Each row is a point. Each copy is the shape, with its points in the same order, turned, moved and blurred by noise. Say if it was mirrored as well.
In the rows, zero is written as 128.

Shape, 9 rows:
[[120 166 159]
 [132  75 153]
 [124 137 135]
 [120 165 115]
 [121 124 157]
 [123  44 151]
 [168 142  63]
 [158 179  60]
 [155 141 158]]
Copy 1 (9 x 3):
[[181 126 100]
 [128  59 151]
 [137 117 116]
 [130 149  95]
 [151 105 134]
 [109  59 180]
 [ 62 130  78]
 [ 85 160  55]
 [152  91  94]]
Copy 1 is: only turned
Copy 2, 9 rows:
[[116 103 161]
 [193 153 143]
 [136 129 138]
 [103 117 122]
 [156 123 151]
 [224 162 133]
 [ 95 179  87]
 [ 63 161  86]
 [130 147 171]]
Copy 2 is: only turned

Shape (10 x 4):
[[117 142 155  92]
 [141 157  72 132]
 [ 93 109 134  54]
 [135 118 152  16]
 [131 164  69 140]
 [103 158 112 136]
 [124 158 147 128]
 [137 113 144 188]
 [141 148 130 140]
 [137 169 123 211]]
Copy 1:
[[116 187 133 132]
 [127 117 135  68]
 [ 88 202  80 127]
 [117 248  86 113]
 [118 110 143  67]
 [ 98 128 148 110]
 [124 156 155 130]
 [159  98 140 162]
 [146 137 147 115]
 [145  77 186 131]]
Copy 1 is: mirrored
Copy 2 (10 x 4):
[[124  68 119 115]
 [131 146  81 156]
 [ 79  72 114  85]
 [ 51  35 125 122]
 [139 152  74 149]
 [156 119  91 116]
 [157  92 111 130]
 [179 145 166 126]
 [153 115 123 146]
 [214 154 117 153]]
Copy 2 is: only turned
Copy 3, 10 rows:
[[100 100 128 136]
 [162 152 118  90]
 [109  86  77 167]
 [127  39 109 172]
 [157 160 110  78]
 [108 151 112  97]
 [ 99 130 144 113]
 [107 196 167 140]
 [123 144 148 112]
 [108 206 174  83]]
Copy 3 is: only turned
Copy 4 (10 x 4):
[[146 109 157 158]
 [ 76 151 176 102]
 [133 149 153 206]
 [112 106 142 237]
 [ 78 149 189  96]
 [127 153 186 116]
 [144 115 160 125]
 [152 143 113  68]
 [122 123 150 107]
 [135 134 167  34]]
Copy 4 is: only turned

Shape:
[[158 140 135 162 109 129 104 110]
 [128 160 117 162 130 160 184  70]
 [163  94  75 137 132 145 176  89]
 [143 131 144  86  87 146 144 130]
 [155 109  82 213 128 163 151 140]
 [125 130  64 110  80 201 141 111]
 [127  79 150 131 132 164  73 139]
 [ 78 201  54 113 152 156 135 108]
 [136  80 184 118  86 151 137 112]
 [106 178 115 154  89 114  77  87]
 [ 87  47 130 126 165  83 173 126]]
Copy 1 (11 x 8):
[[ 98 159 168 123 133 111 133  87]
 [125 142 132  85  84  99 179 140]
 [117 170 153 112 128 132 155 194]
 [115 148  97  99 167 133 117 109]
 [126 131 229  90 126 129 152 150]
 [144 170 138  57 189  83 149 154]
 [174 175 171 142 162 132  96  87]
 [148 102 122 104 135  10 143 157]
 [144 177 114 114 152 178 137  84]
 [103 147 145 137 151  49 172  66]
 [171 114 128 200 134 177 154 165]]
Copy 1 is: only turned
Copy 2, 11 rows:
[[133 180 114 107 135 115 153 127]
 [138 132 177 138 108  62 131 136]
 [164 138 184 133  92 127 141  78]
 [ 79 143 153 107 106 162 140 139]
 [201 178 129 122  88 111  95 108]
 [160 118 187  62  90 144 127 150]
 [123 123  74  88 135 165 120 101]
 [179 100 196 131 175 128 120 193]
 [ 72 133 101 105  79 139 149 107]
 [150 152 116 105 160 117 191 187]
 [132  93 108 217  91 167 145  87]]
Copy 2 is: mirrored
Copy 3, 11 rows:
[[138 130 121  78  97 149 118 146]
 [184  98 110 140  97 206  94 128]
 [121  88 167 135  83 217 142 122]
 [ 91 103  95 143 119 135 138 131]
 [132 171 170  97  98 222 120 109]
 [111 135 106 175  49 172 145  86]
 [ 92 141 172 100  94 108  85 111]
 [216 146 128 198  84 142 153 116]
 [ 68  89 117 106 122 139  84 108]
 [186 126  89  84  89 110 145 109]
 [124  66 212 133 182 153 120  78]]
Copy 3 is: only turned
Copy 4 (11 x 8):
[[143 138 136 112 155 170 152 137]
 [ 86 194 152 133 129 177 180  91]
 [109 188 100 121 109 110 183 110]
 [122 134 100 136 111 158  98  99]
 [ 75 163 115  78 113 155 210 163]
 [ 87 149  62  90 131 160 152  60]
 [160  93 130  63 100 146 146 127]
 [ 48 120 149 117 187 135 183  36]
 [169 154 141 100  72 164 105 122]
 [125 139 153  87 205 186 134 111]
 [130 175 189  90  83  55 122 131]]
Copy 4 is: mirrored
